Each row of a before or after table is a point. One or more steps were done to the points. Then noise was added and the rows were shuffled. The steps act on columns, c1 being the first. What was done? A step turns or swaps two columns, mirrors them in a line or flattens them onto one, adds a multiple of one to another, or multiplies or shifts one. Angles are multiples of 10 degrees, from the lower column toward the higher: turns from -170 to 170, lines from 10 to 170 but not 90. Use the fewest steps. Two steps may share a column if one is a turn and the other turns, adds or multiplies; they go together, in the order done. Otherwise the lowest column goes first.

Before, 9 rows:
[[ 20 -25]
 [-18  15]
 [ 17  60]
 [ 17 -23]
 [-22 -25]
 [  6  -1]
 [-24 -18]
 [-19 -19]
 [-24 -24]]
After:
[[-31  -1]
 [-33   6]
 [-27  -2]
 [-38   3]
 [ -5 -34]
 [ 62  26]
 [ -4 -26]
 [  2  -6]
 [  3  22]]
Steps: turn c1 and c2 by -50 degrees

Before:
[[-40   2  43  -7 -23  16]
 [-14   9  60  11 -16 -20]
 [ 31 -25  20 -28 -28  45]
 [-10   3  46  32 -27  17]
 [-28  -6 -11  32 -16 -13]
 [-25  18 -10 -10  28  23]
 [ 21 -31  18 -23 -18  34]
 [ -8  -2   2 -34  59  30]
 [ 19 -37  15 -11 -14  47]
 [ 22  -5   0 -37 -25  43]
 [-41  -2  30   4 -17  -9]]
After (11 x 6):
[[-11  19 -10  26  26  22]
 [ 11  -2 -21  42  56  12]
 [ -7 -40   1  47 -15 -22]
 [  9 -34   5  41 -19 -19]
 [-12 -18  29 -10  -9  39]
 [ 13 -31  13  52 -24 -29]
 [-29   0  -7 -28 -18  19]
 [ 17  -4   4  56 -27 -18]
 [-35 -20  48  -1 -10  -3]
 [ -3 -21  59 -23   4  14]
 [-18 -19  45  17  -7  38]]
Steps: turn c4 and c6 by -120 degrees; turn c1 and c6 by -70 degrees; turn c2 and c3 by 30 degrees; turn c3 and c5 by 20 degrees

Before (13 x 12):
[[ 13  -2 -24  -3  -3 -11   6 -38   6  36  32   4]
 [ 13 -33 -53 -50  -6 -16  11 -15 -19  30  -9  20]
 [-41 -22   7 -11 -59  18  14  26 -28 -10   1 -20]
 [ 21  -6 -26 -54 -20 -23   7  -7  17  -1  50  31]
 [-33 -51  -2  -2 -15  24  -4  24 -33 -41  14   7]
 [ -6 -38  53   7 -34  10  37  24 -34  12  48   5]
 [ 19  17   0 -41  31 -30  47 -25  16  29  24  -1]
 [  7   4  28  17  -9  43  33  57 -36  30  34 -35]
 [-21  -6 -34 -35 -35   2   1 -15 -53 -31   5  47]
 [ 37 -23 -19 -29 -25 -15 -20 -24 -24 -15 -20   8]
 [  1 -21  -8 -25 -26   0 -19  -6   4  -4 -18  60]
 [-24 -24 -18 -18 -27 -28 -43  18 -51  -8 -14  17]
 [-17 -28   0  39 -43   2  27  55 -43 -19   0  -5]]
After, 13 rows:
[[ 22 -14  14 -20 -20  16  -4  -2  35 -14  36 -52]
 [-36  -2   3   4 -12  12 -50  22 -12  45  14 -10]
 [ 39  16   3  -8 -23  21 -25 -19  -4   4 -21  -5]
 [-22  42   1   1 -21  25 -30  11 -28 -12 -22 -10]
 [-43 -18  10  -7 -56 -12 -21  19 -11  20   9  19]
 [-15 -31 -14  24 -44  13 -22  38 -26  18   6   7]
 [ 15 -19  -2  -2  -4  -6 -33 -10   4 -32 -16  -8]
 [ 18 -45  20 -23  30   6  26 -19  33 -40  26 -11]
 [-13 -42  18 -21 -36  -9 -32  15 -11  -3  43 -24]
 [  6 -31   3  -5 -12 -52  13  42 -14   7  43  24]
 [  1  16   8 -10 -25   3 -24  -5  24   5 -44 -48]
 [ 17  -9  -4  14  -7 -16  -2 -27  33 -35  31 -18]
 [-20   2   5  -6 -36  17  -9 -11 -32  27 -10 -49]]
Steps: turn c2 and c7 by 80 degrees; flatten c3 and c4 onto the line at 130 degrees; turn c6 and c10 by 140 degrees; multiply c8 by 0.7; shift c9 by 20; mirror c11 and c12 in the line at 170 degrees

Before (13 x 20):
[[ 16   3 -16  -9 -10  13  19  17  25  14 -18  -3 -27  31  18 -13 -24 -23
    9  27]
 [ 11   0 -13  39 -20  -8 -40  14  31   1  -2   2 -24  37 -26   8 -26 -25
  -10   2]
 [  9 -27  27  54 -18  25 -12 -40  29  22  25 -30 -18  32  14  16  25  30
   -2  -9]
 [-38  28 -23  22  -6  -1  11 -41   8 -17  14   2 -22  27 -13 -13 -15  -9
    9 -36]
 [ 10  18  26  -1  28 -23 -29 -37 -22 -20 -17  18 -14  40 -28  -6   5  -6
   12  17]
 [-21 -18  28  55 -14 -22  15  21  21 -21 -23 -27 -32 -17  18  -8  -5  29
  -33 -14]
 [ -1 -27 -18  21  13   1  21  17  27 -12   6 -22  -3  -5  27 -34  24   4
  -28 -15]
 [ -6 -10 -38  12  22  11 -28   6  17  -9  17   6 -46  29 -32   3 -33 -13
   24  18]
 [ -6  -1 -32  27  30   1  24 -14 -18   3  28   1   3  31 -31  20 -16 -11
   31  18]
 [  9  34  21   0   8 -28  12 -16 -23  28  28  18 -31  -9  11  -8  -4 -26
  -18  25]
 [ 14 -14 -21   2 -20   6  25 -32 -19 -26  28  24   3  35  22  10  19  17
  -16 -10]
 [-29  33  -8  -8  -7  -4   2   4  -4  33   3 -22 -14  28 -17  -8  10  30
  -29  -3]
 [ 12 -14  -2  13   2 -34  18  20  29 -23   0 -14  -9  34  27 -22 -26  11
   18  14]]
After (13 x 20):
[[ 16   4 -26   4 -14   9  18  18   4  14 -16  -8 -28  32 -15  -8 -25  25
    8  27]
 [-21 -19  41  50  -8  -9   4  22  28 -21 -23 -32 -31 -17  22  -5  -7 -35
  -34   9]
 [ 14 -14  -7  -7 -23 -17  33 -32  -3 -27  28  14   3  33  20   6  20  -7
  -17  15]
 [ -6 -11 -60  16  19   4 -23   7  11  -9  18  14 -45  27 -31   8 -32  17
   23 -19]
 [  0 -27   0  27  13  -4  13  17  15 -11   5 -28  -2  -4  28 -37  17  -2
  -28  17]
 [-30  33 -12  -8  -5 -22  -6   4  -4  34   3 -21 -15  28  -4 -10   8 -22
  -29 -17]
 [  9 -28  37  54 -26 -38 -22 -40  31  22  25 -24 -19  33  13  12  27   0
   -2   7]
 [ -5  -2 -51  14  30   7  23 -13   7   3  28  -7   3  32 -31  23 -13   7
   30 -18]
 [ 10  33   8 -10  17  40  18 -15  -6  29  28  12 -31 -10 -16  -6  -4  -5
  -19  23]
 [-39  29  -6  21  -5   7  11 -41  12 -17  15  -2 -21  28  23  -9 -17   5
    9 -29]
 [ 13 -14   0  21  13  14  13  20  12 -24   0 -18 -10  33   1 -17 -30 -34
   18  31]
 [  8  19   7 -10  35  19 -21 -38  -6 -21 -17  26 -14  39 -29  -6   4 -14
   10 -15]
 [ 10   0 -24  43 -19  24 -37  15  24   2  -3  16 -23  37 -15  12 -25  10
  -12 -22]]
Steps: turn c15 and c20 by 60 degrees; add 0.7 times c15 to c3; flatten c4 and c9 onto the line at 30 degrees; add -0.3 times c6 to c5; turn c6 and c18 by 130 degrees; turn c7 and c12 by -20 degrees; turn c16 and c17 by 10 degrees

Before, 10 rows:
[[ 22  -6  21  -3 -24  13   4  -5 -15 -14 -14  21   4  10  12 -24   4  25
  -22  31  -7 -19   6  11  15  25 -15  29 -17  29   5  16 -23  17  16   2
    7  15 -12 -32 -12  -1   0  -7 -25 -11  -9  23]
 [ 17   7  32  -9 -12  31  -2  38 -10  -3  28 -21 -20  -4 -19 -14 -21  19
   28  -3  37  22  18 -15  12 -19  17   3 -33  21 -24  12  -7 -26  39   8
  -33  12  26 -31  -6  18  16 -25  -8 -13  27 -18]
 [  3 -24  -6 -39  23  29  -3  27  -4 -15  -4  23  -8  -6  23  22  11 -20
   20  10 -18  16   0  -9  17 -22 -14 -14  -9  -3  19 -35   0  25   0 -15
    2  -4  27 -12  -6  -9  -9 -17   0  16  28   7]
 [ -7 -30  41  16  25  -8 -14  -7 -18  20  15  10 -18   8  20   2  14  -5
   22 -19  -9   0 -25  11  -2  26   2  30 -14 -10   5  12  15  -4  -3  23
   12   9  19 -32  -8  -7  -7  -6  16  -3  14  20]
 [ -8  -2   9  -6 -12 -14  -7   3  11 -24 -12 -13  -6  -4  -2 -12 -27  27
   -9   4  25   9 -19  12  38 -23  -6  14 -35  27 -23   8 -15  25  -4 -19
  -31   6  10 -22  24  -3  11  16 -21   0  -6 -23]
 [ 28  13   7   9 -23  -1   1 -16 -43  28  -8 -19  24 -20   0  25  -2 -23
   23  22  -4 -21 -20  -2   3  13  -2  43  14  32 -10 -10  -8   9 -14  18
  -20  11 -21 -11  28  44 -13  11  -2   2  -3   1]
 [  4 -13 -14 -15  28  20 -16  29  11 -13  -3   7  15   8   5   9 -15  24
   16   0  26 -13 -29 -28 -12   4  13  40  18  19  11 -15  16   8   6   9
   10   8 -20 -20  31  -4  24   7 -38 -14   5   6]
 [ -6 -34  34 -13 -18 -12   7  19 -31  29  30  29   2   2  28 -10 -15   4
   12 -12   5 -13  22  -6  -6  23  -1  -7 -36   4 -16 -32  -9  -1  39  26
  -11 -10   6 -21 -25  -9 -27  10  -1   1   1   9]
 [-15 -37  15 -34  -2 -15 -11   1   3  16   4  -9  -5 -12 -27 -21 -24  10
   -1  22  -9  27  19 -25  -7  -1   9  -9  -7 -20  19  11 -25  -6  -4  -7
  -32   5  11   6  22  23  -9   0 -17  13  -2 -22]
 [  3 -12  -5  16   8 -13  -3   7   1  -4   4 -24  23  29  14  16 -20 -12
    5   9  33   4  -4  -4  18  -5 -12   3   4 -13   3   3   3 -29  -1   7
    8  -8 -18 -33  27 -10  11 -37 -32   9  27  -3]]
After, 10 rows:
[[  4 -15 -12 -15  29 -27 -14  26  13 -11  -3   6   2   9   7   9  25 -15
   19   1  29 -16 -28 -27 -12   7   3  43  19  16  12 -16  15 -11   9  11
   13   5 -21 -23  31  -3  22   8 -37 -16   3   6]
 [ 25 -12  11   9 -23  10   4 -15 -55  28  -7 -20  27 -22   1  23  41  20
   20  19  -2 -22 -23  -3   2  15  16  42   8  32 -10 -13  -6  -4 -12  15
  -22  12 -18 -12  27  45 -11  12  -1   5  -6   3]
 [ -7   2  38  12  28   9 -17  -8 -23  23  13  10 -33   8  21   5  42   4
   24 -20  -9   1 -28  13   3  27   7  28 -14 -12   8  15  15  -5  -4  24
   12   4  20 -35 -11  -7  -6  -3  14  -3  11  18]
 [  4  16  -4  18   7  17  -5   8   0  -1  -1 -23   3  28  12  15 -16   5
    7   9  30   5  -2  -6  19  -3 -11   3   2 -11   5   2   3 -37  -3   4
    6  -5 -13 -31  26 -10  13 -38 -29  13  26  -1]
 [ -5 -13  33 -10 -21  11   7  21 -40  29  30  29 -25   2  24 -12 -20  -9
   12 -13   2 -13  21  -5  -9  22 -57 -12 -36   1 -14 -29  -9 -21  38  24
  -11  -9   6 -23 -24 -10 -25  12   0   3   1  10]
 [  3 -26  -6 -36  24 -20  -1  27  -6 -15  -6  24 -23  -7  22  21  -3  28
   21  14 -19  18   5  -9  21 -22 -14 -12  -9  -2  19 -35   1   5  -3 -12
    1  -2  26 -11  -6 -11 -10 -15   0  18  26   8]
 [-14  -5  16 -33  -3  10  -9   0   3  17   8  -8 -33 -10 -21 -22 -33 -12
   -2  19  -8  27  17 -22  -3   0  12  -4  -9 -19  19  12 -25 -19  -2  -6
  -32   6   9   5  25  25 -13   0 -17  12  -3 -25]
 [ -8 -18  12  -7 -10   7  -7   3  12 -26 -12 -14  -6  -7  -2 -14 -14 -29
   -9   4  24   8 -20  12  36 -27   0  10 -34  27 -24   9 -12  14  -2 -21
  -31   9  14 -22  25  -3  10  20 -22   2  -8 -25]
 [ 14  31  33  -5 -13 -38   0  38 -15  -2  28 -23  -9  -3 -16 -15 -21  -9
   26  -5  35  21  20 -16  10 -19 -38   4 -37  19 -24  12  -7   7  39   9
  -33  12  27 -30  -8  13  15 -25 -13 -12  24 -19]
 [ 25 -16  26  -4 -23 -20   2  -2 -20 -11 -15  19  -3  10  14 -25  34 -17
  -20  33  -5 -18   6   9  15  26 -39  28 -17  33   9  12 -23   6  18   2
    8  15 -16 -34  -9  -3   3  -7 -28 -13  -6  25]]
Steps: turn c2 and c13 by 50 degrees; turn c2 and c34 by 60 degrees; turn c6 and c18 by 160 degrees; multiply c9 by 1.3; add 1 times c28 to c17; add -1.5 times c35 to c27

Before (12 x 64):
[[-16   1  -6  -6  24  -2 -15  18  -1   9  -2 -20  -1  11 -14  11   1  41
   30  -9 -33  34 -18 -13  -4   8 -27 -22  -3  -2  14 -18  -2 -25 -45 -42
  -39 -36  30 -12  -7   3 -29  29 -22 -19   2  43 -12 -19   7 -26   7  35
   -4 -20  17 -12  17  22 -34  19 -36  12]
 [-32  40 -13 -34  15  17  36   9  -9  24   3 -13 -29  -6 -37 -12   6  47
    5 -15  -9   9  -6 -31  14 -24  12 -16   8  15 -33  20  -3  -7  22 -20
   22  31 -33  -8  31 -33   7   8 -36  17 -43   0 -18  26 -21  -9 -30  16
   -4 -36 -27  -3  -5  -6 -20 -33 -13 -13]
 [ 27  42 -38  -8  31 -35  21 -27   7  39 -24  22  34  21  -5   4  20  12
   -9  27  12   7 -24  -3 -36  20 -23 -14   7  17  -6 -30 -39  21  27   0
  -31  -7  35 -15 -35 -27  15 -13   5   2   6  -1  -6  -4 -54 -12 -36 -17
  -35 -25   3  16 -16   9  18   4  29  -6]
 [  9  -7   7 -31  -6 -23   3   3 -35 -33  12  17 -16   5 -13  -5   5  14
  -30 -15  24 -28  19  21  27  21   8  34 -25  27   3 -27 -36 -37 -12  19
  -16  -9  14 -12 -19 -34  20  17 -26   3 -35  -3  -3  20  13  22 -20  31
  -25 -24 -20 -27  10 -15 -13  -5 -12  -4]
 [ 13 -19 -30  19  44 -14  23 -54   8   7 -12  22 -17   9   1   3 -24 -11
   11  25  21 -13 -30 -17  22  16  16  36  17  -5 -34  17 -31  11  24   5
   -9  -1 -27  40   2   5  21  10 -51  20 -20  -8  -3 -13 -12  21  20 -18
    9  -9   5  17   4  18 -10 -26  15  19]
 [-13  29 -25  34  36 -15  24 -37  14  29 -34 -35 -19 -36  -2  -1 -23  45
  -27  -3 -14  -2  25 -42  19 -25  21 -13  13  23 -15 -18  29 -13 -41  20
   -5 -17  27  22 -18  38  36   9   0  20   5 -21  48 -20  12   9  -6 -30
    6  -9  18 -14 -29  -3  -8  25  28  23]
 [ 32  11  15  31   4 -42  23 -54 -42 -24  18 -13 -20  12 -27  11  33  32
  -11  37  39 -14  19   0 -29 -10 -20  13  19 -12 -30   4   0  16 -15 -34
   -8  25 -33  19 -34   8  12 -29  -1  20 -49   4  10 -25   0  25  11 -28
   -9  31 -31 -18 -22 -18  13   2 -18 -26]
 [ -3   5  24   4 -24 -18 -22   6 -34  18 -38  12  40  17  38   1  26 -15
  -30  34 -19  31  14   1 -28 -24 -15  19 -26  20 -36  10 -17 -29 -43 -29
  -37  29   1  30 -16  38  12  -2 -30 -28  21 -11  16   5 -14 -25 -36  -2
  -19   6 -29  18  16 -45   6 -39 -12 -18]
 [ -7 -10 -18 -16 -12 -30  12  -1  25  29   8 -13  10  14  22  34  31 -14
  -10  36  35 -13 -18  24 -29  12 -22 -11  25  33  -9   8   7  -6 -20   1
  -45  18   3  -2  -9  26 -11  16  12 -25 -10 -23  32  14 -48 -24   0   9
  -17  33 -29 -35 -35  15 -35 -29  -9 -36]
 [-10  39 -33 -32  22   2 -11  17  20 -24 -24   9  29  33  24  48 -34 -22
  -10 -19  -4  16  28  10 -20  -4 -25  46  27  16 -30  -7  19  29  -2  26
  -19 -37 -32 -18   6   6   6  33 -13 -38 -28  -8  29   9 -36 -22  -5  23
  -26  36 -12 -10  26 -45 -51 -40  22  -2]
 [-17 -29  -3  -6  -3   0  27  11 -10  39  -6 -34  -8   2 -11  26 -21 -11
   10  15 -24  -2   0 -22  28 -42 -27  27 -25 -28  -1  -4 -25   5 -25 -19
   19 -29  -6  42  -8  -4 -17 -25 -37  16 -11  48  17  23  16 -35  23 -24
  -35  25   4  18  -3 -49 -21  10 -26  21]
 [ 39   8  15  31  28 -29 -24 -10  22 -18 -38 -30  39 -33 -14  28 -34  22
   -7  25  19  -8  25  -9  30  16  22  46   9  21  14 -17  15  32  22   0
   12   1   7 -21 -23  41 -19  35 -38 -34  11  -7   0 -45   9   0   3  34
    3   5  -3   1  -8  13  20   5 -14   1]]
After (12 x 64):
[[ 13 -19 -29  19  44 -14   4 -54   7   6  24  22 -18   9   1   4 -11 -12
   12  25  21 -13 -30 -18  22  16  16   0  17  15 -34  18 -12  12  24   5
   -9  -1 -23  16   2   5  21  31 -51  20 -20  -8  -2 -13 -12  22  20 -18
    9   7   5 -26   3  18 -38 -26  14  19]
 [ 32  10  15  32   4 -42 -26 -54 -42 -24 -35 -13 -20  12 -28  11  14  31
  -11  37  40 -14  19   0 -29 -10 -21   0  19  23 -30   3 -22  17 -14 -33
   -9  24 -27  38 -34   8  12 -17  -1  20 -49   3  10 -25   0  25  12 -28
   -9  -1 -31  -8 -22 -16   7   2 -17 -27]
 [ -3   6  24   4 -23 -18  28   5 -34  18  13  12  40  17  38   2  44 -16
  -30  35 -19  31  15   0 -29 -23 -15   0 -27 -19 -37  10 -13 -29 -44 -29
  -37  29  -6  25 -16  38  12  11 -30 -28  22 -11  17   4 -15 -24 -36  -2
  -19  -4 -29  15  15 -45 -18 -39 -12 -18]
 [ 38   9  15  31  29 -29   8  -9  21 -18  50 -29  39 -33 -14  28  -1  22
   -7  25  19  -8  25  -9  30  16  22   0   9 -22  14 -17  37  32  22   0
   11   1  -1  -5 -22  42 -20  11 -38 -33  11  -7   0 -44   8   0   4  33
    3 -16  -3  12  -8  13  23   5 -13   1]
 [-32  39 -13 -34  15  17 -21   9 -10  24  -6 -13 -29  -6 -37 -11   3  47
    5 -15  -9   8  -7 -31  14 -25  12   0   8  -3 -33  20   4  -6  23 -19
   22  31 -36 -37  32 -33   7   7 -36  17 -42   0 -18  26 -22  -9 -31  17
   -3   6 -27 -31  -4  -6 -19 -33 -13 -13]
 [ 28  42 -38  -8  31 -35   7 -27   7  39   5  22  34  20  -5   4  30  12
   -9  27  12   8 -24  -3 -36  20 -22   0   7 -28  -6 -30 -35  22  27   1
  -31  -7  27 -24 -35 -27  15  22   5   1   6  -1  -6  -5 -54 -11 -36 -17
  -35 -25   4 -20 -15   9   0   3  29  -7]
 [-16   1  -7  -6  23  -2  -1  17  -1   9   1 -21  -1  11 -13  11   2  40
   30  -9 -33  34 -19 -12  -3   8 -27   0  -2  -9  13 -18  21 -24 -45 -43
  -39 -36  29 -30  -7   3 -28  20 -21 -19   1  43 -11 -19   7 -27   7  35
   -4  25  17  22  17  23  -9  20 -35  12]
 [ -7 -10 -18 -16 -12 -31 -34  -1  25  29 -26 -14   9  15  21  33  17 -14
   -9  35  35 -14 -18  25 -29  12 -22   0  23 -32 -10   7  17  -7 -21   1
  -45  18  -8  13  -9  27 -11   5  12 -25 -10 -23  32  14 -47 -25   1   9
  -16  44 -29  11 -35  14  14 -29  -9 -36]
 [  8  -7   6 -31  -5 -22 -25   4 -35 -33 -12  17 -16   5 -13  -5  -4  14
  -30 -15  23 -28  19  20  26  21   9   1 -24 -30   2 -27 -11 -36 -11  18
  -16  -9   3 -28 -19 -34  20  39 -26   3 -36  -3  -3  19  12  22 -19  31
  -24   4 -20  12  11 -15  -9  -4 -12  -5]
 [-10  38 -33 -33  22   3   2  17  20 -24  40   9  29  34  23  48 -11 -23
  -10 -20  -4  16  28  10 -20  -3 -25   0  27  -4 -30  -8  37  30  -3  26
  -19 -38 -36   1   6   6   6   6 -13 -38 -28  -7  29   9 -37 -22  -5  24
  -26  61 -12  22  26 -45  25 -40  22  -2]
 [-17 -29  -3  -5  -2   1   2  11 -10  39  18 -33  -7   2 -11  26 -13 -11
   10  14 -23  -2   0 -22  29 -42 -27   0 -25  29  -1  -4 -35   5 -25 -19
   19 -30   4  40  -8  -3 -18   4 -37  17 -12  47  17  23  16 -35  23 -24
  -35  28   3 -33  -2 -49 -21  10 -26  21]
 [-13  29 -25  34  36 -15 -30 -37  13  28  42 -35 -19 -36  -2  -1   4  45
  -28  -2 -14  -2  25 -42  18 -25  21  -1  12 -30 -14 -18  26 -13 -41  19
   -4 -17  17   7 -18  39  36 -16  -1  20   6 -21  48 -20  12   8  -5 -30
    7   4  18 -24 -28  -2 -24  26  28  23]]
Steps: add -0.3 times c14 to c7; turn c7 and c58 by -120 degrees; mirror c11 and c17 in the line at 110 degrees; multiply c28 by 0; mirror c30 and c39 in the line at 100 degrees; turn c33 and c44 by -50 degrees; turn c56 and c61 by 70 degrees; turn c40 and c61 by -50 degrees
